Rows are points. The window is the flat piece filled in between its corners: a triangle in 3 columns, a solid with four corners in 4, and so on. A path goes straight from each point to the next, and from the last back to the first. List the points from which the path goes on through the window.

Window (3 x 3)
| -35 | -36 |  35 |
| -32 | -25 |   1 |
|  45 |  14 | -21 |
Path:
(1): | -15 |   7 | -12 |
(2): |   3 | -21 | -11 |
(3): |  44 | -37 | -24 |
(4): | 19 | 41 | -2 |
(5): | -46 |   9 |  -1 |
(6): | -45 | -86 |  50 |
(7): |  45 |  -6 | -17 |
(8): |   9 |  28 | -11 |
(9): | -44 |  -5 |  13 |
(10): |  20 | -18 |   8 |
(11): |  29 | -27 | -38 |
(12): | 15 | 28 | 11 |
Through the window after points: 3, 7, 9, 11

Window (6 x 6)
|   2 |  25 |  -4 | -35 | -15 |  10 |
|  12 |  27 |  11 |  49 |  18 |  57 |
|  27 | -43 |   9 | -70 |  52 | -42 |
| -10 |  23 | -34 |  21 | -25 | -65 |
| -34 |  12 | -31 |  30 |  10 |   8 |
| -18 |  16 |  43 | -38 |   8 |  10 |
Path:
(1): |  -4 | -40 | -19 |  -6 | -20 |  -1 |
(2): | 10 | 43 | -3 | -9 | 23 |  1 |
(3): |  5 | 43 | 10 |  9 | 25 | 17 |
(4): | -12 | -20 |  32 |   6 | -13 |  37 |
(5): |  56 | -39 |   7 | -51 | -43 |  16 |
(6): |  -5 |  21 |  22 | -25 |  42 | -26 |
(7): |  -4 |  70 | -32 |  -4 | -19 | -45 |
(8): | -12 | -17 | -22 |  28 | -17 | -55 |
Through the window after points: 3, 7

Window (8 x 8)
| -11 |  39 |   3 | -31 |   0 |  11 |  11 |  16 |
| -36 | -14 |  38 |  15 | -20 |  20 | -33 |  37 |
|  65 |  13 |  25 |  -4 |  85 | -40 | -36 | -16 |
| -13 |   6 |  36 |  40 | -23 | -16 |  45 |  -5 |
| -21 |  95 |   1 |   7 | -17 | -23 | -22 | -56 |
| -50 |   6 |  -3 |   6 |  -3 | -27 |  18 | -14 |
|   8 | -34 |  51 | -52 |  -8 |  17 | -26 |  32 |
|   0 | -12 | -16 |  35 | -28 | -17 |  40 |  -8 |
Path:
(1): |  -5 |  41 |  20 | -37 | -27 | -28 |   9 |  27 |
(2): |   7 |  38 |   6 |   4 | -34 | -39 |   9 |  48 |
(3): | -23 |  -1 |  41 | -18 |  15 |  32 |  -6 | -49 |
(4): |   9 |  11 |  15 |  -4 |  26 |  -4 | -14 | -30 |
(5): |  27 |  16 |  15 |  11 |  33 | -81 |   0 |  45 |
(6): | -18 |  25 |  -1 |  -4 | -24 | -43 |  22 |  18 |
(7): |  17 | -16 |  53 |   6 |   0 |  55 | -31 | -15 |
(8): |  -9 | -30 |  25 | -10 |   9 |  17 |  -6 |   9 |
(9): | -12 |   3 |  42 | -15 | -21 |  -3 | -28 |  30 |
(10): | -21 |   4 |  30 |  44 | -34 | -78 |   0 |  17 |
(11): | -18 |   9 |  16 |   0 |   9 |  49 |  51 | -26 |
(12): | -13 |   5 |  -2 |  21 |  34 |  45 |  11 | -17 |
Through the window after points: 2, 4, 8, 10, 12
